Rows are points. Before rounding, the points of a table are all equally far from one centre. They may lie mostly on one side of it. Write the centre, to within rounding.
In the rows, 128 means zero.

Points (5 x 2):
[[ 94 146]
 [ 94  94]
 [143  68]
 [ 88 109]
 [156  70]]
Centre: [139 120]

Points (11 x 8):
[[ 93 103 111 123 104 117  93 187]
 [110 113 143 139 124  71  88 179]
 [106 146 115 127 120  86  69 187]
 [103 118 101 145 113  78  72 184]
 [104 129 140 135  96 115  96 192]
 [121 145 106 172 106  76  94 213]
 [ 96 105  92 151 122 115  83 174]
 [ 85 139  95 109 142  89  94 196]
 [105 109 127 137 116  88  77 169]
 [114 133  95 159 113  38 113 182]
 [112 111 120 144 115  63  79 170]]
Centre: [142 130 100 132 128  98 127 181]

Points:
[[109 105 128  89 161 135 161  87 182  52 110 110 146 150 140 100 136 106]
 [142 119  84  91 146  93 170  78 137  60  95 102 122 127 180 171 148 116]
 [124 150 121  87 131 120 130 141 167  92 115 103 153 201 164 164  73 131]
 [130 112  69  99 151 131 117  97 230  85 152 125 128 130 171 141  98 123]
 [148  85 126  68 163 141 141 103 170 100 100 122 104 152 135 178  82 119]
 [123 120  88 111 168 113 122 119 175  49 145 139 152 165 117 161 191  99]
 [119 103  71 138 155 106 115 113 185  58 181 111 147 149 171 176 100 114]
 [128  92  73  88 131 149 146 101 172  44 146  89 143 116 121 200 105  97]
 [128 117 149  87 155  98 101 126 205  63 154 150 110 151 164 147 149 150]
 [103 116  89 123 170 122 144  81 201  92 118 136 151 183 172 149 129  93]
 [162 112  67 113 157 165 134  72 232  81 143 111 137 142 132 159 138 108]
 [110 107  85 146 162  96 133  79 167  58 101 106 145 166 139 170 112 139]
 [135  82 104 109 159  86 153 109 187  64 116 142 146 160 161 158 140 109]
 [117  90 117  62 130 133 103 115 209  81 139 147 110 134 163 144 162  80]
 [119  99 108  99 179 155 137 110 233  90 146 109 173 163 159 168 127 119]
 [138  86  85  78 140 135 165  91 203  76 147 125 144 105 164 147 112 151]
 [148  94  61 102 137 132 140 135 189  78 173  96 175 150 152 176 100 112]
 [109 122  85  45 174 104 150  92 161 101 127 111 170 138 135 156 170 110]
 [ 92  76 114 121 151 140 131 108 159  70 172 116  82 164 186 139 144 128]
 [127 111 146  99 201 130 123  64 200  55 140 119 125 166 149 143 135 107]
 [140  69  80 104 153 118 122  78 202  70 108  80 163 144 140 144 138 117]
 [185 118 115 113 117 116 187 114 187  67 110 110 149 123 161 163 110 107]
 [115 133  83 100 153 168 111 130 225  53 152  99 116 151 160 151 144 145]
 [136 124  99 135 179 161 149  87 209  85 183  65 172 134 148 158 151 130]]
Centre: [135 131 123 108 125 141 118  95 154  99 145 106 139 140 148 163 140 121]

Points (27 x 24):
[[121 101 144 152 139 102  79 147 113  37  66 143 141 173  90 154 118  92
  136  81 143 142 121  65]
 [133  83 162 156 150 138 101 168 161  51  97 161 155 162  81 159 102  81
  158  91 157 134 158 121]
 [156 106 178 156 150 109  94 142 141  21 102 171 141 162 103 155 117  81
  146  59 122 142 143 108]
 [144 105 153 154 158 141  83 153 116  48 102 182 114 161  91 146 138  86
  142 108 146 149 142 137]
 [137 128 213 148 150 149  74 168 112  60  71 162 153 161 101 135 101  67
  117  93 128 110 123 117]
 [157 112 190 160 124 128 112 150 118  45  95 159 166 167  56 165 127  94
  131  85 182 126 164 132]
 [149 107 202 160 147 117  61 136 133  49 122 166 138 136  71 151 113  93
  156  77 148 111 154 137]
 [118 104 169 133 118 142  87 152 130  61  74 172 108 157  68 146 135  91
  128 100 154 155 145 136]
 [136  79 174 150 169 112  89 183 117  69  90 172 120 117  89 153 120  77
  136  58 153 141 168 124]
 [132 100 176 134 157 130  88 176 125  68 106 179 139 133  51 190 117 102
  147  92 134 154 157 126]
 [113  86 191 151 151 144 110 138 173  67 108 150 166 162  79 131  80  87
  166  68 142 115 157 125]
 [163  98 187 144 158 131  62 187 116  60  99 167 160 171  99 157 123  97
  122  75 159 120 139 139]
 [160  97 214 139 153 149 126 153 108  80  81 155 149 174  76 157  78  88
  152  85 111 144 159 148]
 [114  90 163 145 170 133  72 164 120  54  93 189 125 151  97 128 114  97
  154  61 137 143 154 137]
 [150 101 174 132 164 126  77 164 135  79  93 190 108 161 102 154 135 112
  119  98 141 156 122 120]
 [125 124 192 154  99 129  86 154 141  59  96 154 140 160  87 156 104  88
  170  95 186 113 178 115]
 [140 128 184 134 149 115  83 145 136  46  70 137 134 143 112 144 113  96
  203 113 121  93 141 116]
 [125  85 180 143 168 146  80 141 139  51  84 172 123 149 115 154 124  77
  122  67 138 123 158 116]
 [135  86 168 138 146 122  94 171 147  48  86 185 145 144  76 165 115  89
  153  82 148 145 145 100]
 [135  94 180 168 150  98  90 179 158  69  81 154 133 173 111 145 106 113
  145  61 121 173 146 132]
 [160  96 174 137 148  99 103 152 149  63  86 201 125 176 106 168  98 104
  152  93 142 120 144 127]
 [138  69 164 133 140 113  57 175 126  53 109 148 140 171  81 145  96  99
  142  64 162 134 173 113]
 [118 113 138 166 149 142  77 162 117  44 114 195 137 164  94 152 116 128
  154  57 127 142 137 127]
 [146 111 174 138 160 114  90 143 139  44  81 165 123 129  57 159 111  95
  150  78 167 137 148 130]
 [126  98 194 129 148 114 100 137 128  47  81 194 141 145  88 177 101  87
  133  80 145 145 145 116]
 [158  86 155 155 160 126  96 142 117  47  83 180 152 149  96 112 131 109
  171  97 139 131 112 129]
 [154  92 176 124 157 110  76 158 117  44  84 166 110 163  95 158 132 136
  138  70 147 122 119  95]]
Centre: [130 130 156 133 132 111 120 149 109 102 111 132 150 145 103 134 115 114
 130  81 125 116 153 114]

Points:
[[131 125 119  65 188 132 133  93 124 106  63 100 128  66 146 195 143 169
  152 155  85  93 132  98]
 [106 131 117  84 168 170 108  81 148 124 123 124  98  67 103 215 120 179
  113 121  98 116 114 126]
 [ 69 138 108  78 165 158 101  95 125 104  80 116  87  56 145 185 135 172
  129 133 126 130  96 114]
 [ 98 148 103 118 187 148 127  99 110  92  86 110  80  60 105 200 122 140
  134 125  98 112  71  93]
 [ 99 122 121  83 159 132 121 101 126 114  92 143 110  49 107 241 147 133
  147  90 123 115 124  81]
 [100 126  80  68 155 157 134  98  86 128  79 126 144  53 127 192 144 129
  185 128  83 106 125 135]
 [128 129 107 106 155 145 151  80  84 100 112 112 102  45 116 187 130 199
  162 131  72  98 154 114]
 [ 98 119  94  84 154 164 111  86 100  93 104 125  95  69 126 197 122 173
  180  81 102 109 104  96]
 [ 83 136  97 109 194 150 138 109 104 107  94 116  73  78 138 204 130 177
  159 132  98  90 104  93]
 [104 140  94  84 143 148 149 101 131 121  87 109 113  52 139 205 172 166
  142 149 139 105  79 115]
 [117 101 101  87 183 137  97 113 118 103  85 123  97  45 130 203 150 144
  170 126 110 123 108  88]
 [ 76 146 140 123 174 160 150 103  95 116 116 137 128  70 112 234 115 145
  143  93 100 130 118  90]
 [104 110 108  91 167 124 126  58  98 121 107 119 143 111 153 240 141 123
  123 125  94  90  99 116]
 [147 121 132  78 161 125  88 127 137  87  74 130  92  80 158 185 130 182
  123 127  91 162 121 108]
 [ 82 151 107  83 149 105 130  88 109 116  66 139 111  51 149 208 126 149
  189 117 114 111  91  96]
 [ 84 124  83  88 148 178 141  93 107 103 102 125 101  64 140 198 154 129
  155 144  86 117 108  90]
 [ 92 126 139  99 174 175 137  78 105 110  92 120 104  70 102 196 125 163
  177 130  77 118 118  79]
 [137 121 107  99 161 146 152  80 118 133  74 110  61  71 109 197 104 132
  144  95 117  66  89  96]
 [ 77 145 130  99 166 129 110 114 108 106  84 124  93  75 125 211 124 182
  173 133  88 134  89 127]
 [114 106 124 126 142 148 140 124 141  90  83 117 110  76 117 203 100 155
  145 135  94 133 101  97]
 [ 79 110 154  66 137 135 150 100  99 132  90 127 140  83 158 176  81 147
  156 117  87  84 117  84]
 [100 107 124  73 176 175 144  81 101 136  90  92 106  78 126 211 154 161
  184 113  97 107 115 122]
 [117  94 141  99 172 144 114  92 117 134 114 109 113  62  93 214  93 157
  165  82 123 144 106 121]
 [116 156 132 105 151 169 157 138 109 113  61 110 110  84 109 178 121 174
  190 114 107  82 134  78]
 [101 143  99  94 158 154 115 113 123 127  97  98 123  52 131 226 140 165
  183 116 102 134 105  85]
 [111 144  82  96 145 194 124 105  82 149  79 122 110  86 114 215 120 153
  162 150 112 134 114  97]
 [112 144 126  70 162 134 114  84  81 110 118 100  54  52 128 195  98 187
  171 121  97 137 122  93]
 [110 122 114  87 194 150 151 112 100 135 115 120  85  73 152 232 124 162
  170  95 100 102 105  91]
 [124 148 111  72 184 167 127  95 123 109  75  98 118  48 119 214 120 166
  131 116 121 150 114 119]]
Centre: [125 153 117  95 152 105 138 100 102 146 116 116 110 114 121 143 143 138
 132 107 116 132 131 105]

Points:
[[136 161  76 127 127  95  63 211 108  91 135 132 148 158 124 168 173 136
  118 119  76  81 138 117]
 [125 209  83 156 136 121 127 159  96  97 116 135 136 147 155 184 140 173
  148 132  80  91 198  98]
 [198 133 106 105 119 103  70 210 147 126 174 112 122 108 156 124 147  95
  126 108  89 111 224 146]
 [141 173  62  71 117 140 142 158 131 109  90  82  44 134 136 153 146 151
  128  97  85 119 164 115]
 [152 184  82 122  85  73  73 157 155  73 122 111  94 127 170 141 154 129
  126  87 106 108 120 147]
 [ 71 189  88 151 105 117 115 162  65 119  95 114 101  91 126 112 177 139
  137 123  78  61 153 100]
 [154 197  95 158 115 105  98 237 107 145 107 126 144 119 171 129 122  91
  117  75  85  70 139 104]
 [ 99 188  84 139 137  83 157 189 115  96 130  92 105 155 171 133 130 129
  136 115  57  57 137 115]
 [146 138  79  90 141 106  66 201 109 124 101 145 111 182 182 116 157 137
  114  82  60 107 131  91]
 [113 151  71 133 110  74  75 175 101  95 151 108 139 130 119 194 135 123
  119  89  77  90 113 116]
 [169 197  82 111 150 129  95 136 126 115 123  89  88 141 130  99 170 102
  183  87  84 104 142  44]
 [161 179 121 114 125  92  78 173 106 148  94 152  56 118 145 151 120 123
   96 126  95 110 103  86]
 [145 123  87 132 110 101 107 187  75 123 138  98  55 145 163 132 211 144
  124 108  76  78 166  96]
 [126 176 100 119 115  96  88 153 109 115 115 131  94 101 100 117 177 191
  106 102  67  61 128 120]
 [116 191 103 127 114  58 132 200 143 130 117  80 118 118 155 131 141  97
  119  59  86  89 136 177]
 [113 210  44 120 139  92 155 197 112  83  94 129 117 107 119 130 143 165
  146  75 112  89 151 105]
 [157 216  44 160 123 142  85 150 116 131  78 126 129 107 130 157 172 150
   93 108  78  98 134 148]
 [139 181  54 162 135 100  83 195 108 135 128 120 153 105 159 137 165 155
  175 127  56 122 143 200]
 [187 161 100 115 126  76  92 150 135 116 150 115 108 150 143 158 111 167
   81 104  63 131 104 143]
 [100 133  80 136  72 117  55 175  94  88 103 102 103 141 155 107 132 123
  113  97  81  83 107 103]
 [176 167  75 114 170  88 147 181 137  81 141 114 151 147 129 107 128 196
  118 142  51 108 172 110]
 [143 149 120  77 172 113 111 154  95 128 143 173 131 172 197 151 161 107
  127 138  84  84 131 147]
 [147 190 100  96 144  77  86 196 142 102 105  81 137 146 108 163 132 142
  113 125  90  90 164 120]
 [115 167 119  89 130 102  79 162 108 179 103 113 132 152 138  94 146 114
   86 128  73  77 161 148]
 [ 81 207  98 129 177  89 115 178 144 146  93 100  93 146 134 155 128 146
   95  89  83 169 181  96]
 [125 184  89 109 135  96  81 199  94 102 131  74  59 163 156 122 121 132
  121  89 135 133 138 145]
 [100 221  76 143 121 106 122 144 135 115 107 138 100 120 165 149 173 137
  158 140  67 117 114 170]]
Centre: [140 117 112 157 161 134 129 154 121 115 113 123 123 104 139 119 142 118
 135  99 103 136 151 126]

Points (30 x 24):
[[161 124  99 106  57 127 159 139 132 156 129 135  75 112 143 145  68 145
  154  46 152  86 139 103]
 [194 161 108 109  95 150 107  98 109 138 121 115  54 141 109 163  64 128
  126  67 132  92 143  76]
 [116 175  69 193 105 139 142  79 158 117  94 101  82 137 147 143  98 144
  118  59 160  78 126  90]
 [160 158  73 201 113 166  99  89 146 114 135 114  64 119 176 139  73 135
  126  80 133 105 158  99]
 [130 149 131 155  87 170  92  58 157 110  85 138  92 103 152 153  94  83
  114  39 148  84 131 108]
 [168 173  53 161  81 120 107 102 168 133 108 125  73 118 155 139 112 137
   82  95 165  83 126 105]
 [113 166 115 195  56 166 117  83 183 129 104 130  85 146 120 163  89  90
  121  61 143  77 141  80]
 [118 158 128 170  70 142 144  86 207 109 120 102  88 134  99 157 108  95
  111  58 133 119 124  40]
 [163 177 102 128  79 177 108 121 122 122 117 142  36 107 153 188  72 122
  116  64 140 143 187 117]
 [168 169  82 138  89 143 126 110 130 110  99 133  70 158 162 161  59 118
  128  47 150  74 147 100]
 [136 153  86 149 120 124 136 121  98  73 114 127 112 131 188 126  93  93
  152  56 136 100 108 125]
 [164 120 103 124  73 121 129  99 145 126 102  80 109 177 177 136  79 110
   87 104 115 134 122 109]
 [158 163 105 131  76 124 114 112 146 136  87 139  79  97 148 143  57 114
   90  39 137  86 147 103]
 [132 174 117 126  54 139 146  90 174 106  70 140  97  82 149 121  89 117
  108 113 115  83 115 104]
 [149 155 101 121  81 163 111 161 136 105 113 135  25 120  89 159  74 111
  104  73 158  93 149 114]
 [150 135 124 142  87 165 128 101 140 128 100 135  66 134 176 157  99 122
   83  44 123  74 153  85]
 [167 137 147 125  83 114 118 112 151  94 110 116  76 121 139 129  45 102
  136  28 171 109 127 108]
 [174 152  62 181  81 177 114 102 159 100 105 114  88 112 130 142  98 128
  111  40 143 117 124  82]
 [161 139  82 172 124 156  91 119 142 163 103 180  51 123 135 170  79 128
  127  64 155  91 153  89]
 [152 174  84 146  64 114 164 140 145 104 114 104  87 106 138 137  93 141
  146  54 140  84 114  71]
 [122 156 136 172  71 156  81  92 120  93 106 128  58 107 174 169  84 126
   97  75 123 101 153  96]
 [103 157  93 140  77 167  65 109 147 115 152 100  87 131 167 165  95 124
  111  51 159 139  86 111]
 [136 107 115 128  56 123 128  73 114 120 139 134  66 129  90 133 110 116
  117  73 173  84  90  84]
 [154 152  82 160  83 175 122 152 134  88 122  92  93 115 146 143 102 123
  152  32 162  83 148  93]
 [134 178 118 142  60 170  90 164 149 152 146  97  75 141 169 128 106 147
  134  81 122 108 173  91]
 [188 159 111 137 107 147 100  71 167  97 122  92  73 106 128 116  99 112
  108  59 111 115 113  98]
 [155 171  87 139  99 149 115 147 154 123  91 127  54 167 141 132  89 109
  114  57 153  85 113  93]
 [147 134  60 140 103 148 142  86 133 114 136 122  52 114 108 175 109 137
  110  61 129  54 135 128]
 [134 195 138 175 107 168 140 102 150 114 104 113  39 152 149 164 101 125
  121  78 143  65 146  94]
 [163 140 101 140  92 173 106  99 147 140 115 162  56 116 144 155  88  92
  106  53 155  65 128  95]]
Centre: [128 147 122 135 110 138 128 111 150 118 133 138 119 128 118 158 109 127
 132 105 153 133 153 114]

Points, 28 rows:
[[100 160 166 126  81 115 181 105 100 161 124 166 125 118 166 163 140 109
   98  68 158  93 103 145]
 [ 60 146 236 122 115 121 157 103 101 147 145 159 140 150 181 173 140 128
  134 127 190 124  88 136]
 [ 88 126 180 111  84  98 158 110  58 128 105 163 116 129 165 170  79  71
  132 132 188 135 100 168]
 [ 96 137 215  98  75 118 153 114  90  96 114 131 139  92 128 141 120 158
  130 100 141  88  79 180]
 [ 77 129 187 129 134 115 196 109  69 133 124 153  89 128 217 168  93 127
  104 109 139 132 134 136]
 [ 86 145 211 112 102 109 161 115  74 140 122 144 129  88 167 163  52  87
  139 131 184 115 134 142]
 [ 93 163 183 135  72 138 164 146  78 115 145 164 139 118 153 187 100  97
  116 125 200 109 155 115]
 [ 74 138 194 129 109 124 126 101 108 153  84 135 111 123 182 143  49  53
  133 108 155 116  80 184]
 [ 96 149 202 128  62 102 137 159  56  90 101 124  93 136 164 178  89 107
  108 138 152 140  54 144]
 [ 53 137 186 103 106 129 164 158  99 113 128 102 103  97 192 126  93 132
  133 120 164 138  82 166]
 [106 142 171 118 161  78 144  86  46  85 129 156 106 141 176 172  99 113
  155 102 163 101 118 161]
 [ 91 126 219  79  53 135 132  97  81 137 121 144 149 117 204 192  87  98
   97 125 146  90  86 169]
 [109 137 187 154  95  73 142 117  84  68 135 114 118 134 132 159  82 123
  142  78 149 108  96 192]
 [127 139 197  88 160 113 128 138  69 147 113 191 112 128 217 187  67 120
  135 152 163 111  76 133]
 [146 141 191 135  90 118 134 113  29  93  78 149 115  96 215 170 116 119
  104 138 168 133  88 155]
 [ 79 114 191 105  93  90 162 142  54 130 147 148 105 115 174 141 101  95
  127 117 142 103 128 157]
 [ 45 139 191 134 105 132 165 115  80 123 149 161 130 134 180 185 117 107
  144 123 176  82  82 168]
 [128 122 204  99  82  92 140 132 119 123 141 156 112 121 132 175  98  41
  101 133 125 115 120 171]
 [ 85 147 148  97  92  81 169 123 112 138 113 129 128 123 178 150  91  79
  142 114 169  93 131 170]
 [ 70 146 143 122 129 135 148 121  38 125 117 145  98 104 184 118 117 109
  138 132 172  95  82 135]
 [ 84 134 148 108 101 115 181 146  85 130 106 126 121  99 156 175 139  93
   97 110 196  88 107 109]
 [105 166 165  83  78 125 157 122  64 143 110 171 104  88 156 182  77  98
  134 120 141 104  79 141]
 [ 85 114 209 118  77 108 141 148  96 164 161 143 142 112 173 190 110 101
  113 148 174  90 131 165]
 [ 69 121 201  79 109 117 146 139 103 132 136 138 168  82 185 168 133  97
  119 134 118  96 114 195]
 [ 94 124 177 106  83  97 169 121  83 122 127 142 170 106 149 156 141 112
  140 176 157  82 132  98]
 [113 154 234 140  87 129 180 135  86 112 106 153 104 139 161 147  67 134
  109 126 152  85 126 100]
 [ 63 136 215 102 101 146 153 137  79 161 107 141 145 148 186 170  97  86
  135 101 175 125 104 175]
 [101 139 178 107 117 100 177 133  79 191 125 148 112 125 169 155  94 124
  125 127 192 125 102 111]]
Centre: [111 126 164 133 126 135 102 116 115 110 118 137 150 128 165 167  97 124
 105 122 133 128 101 123]
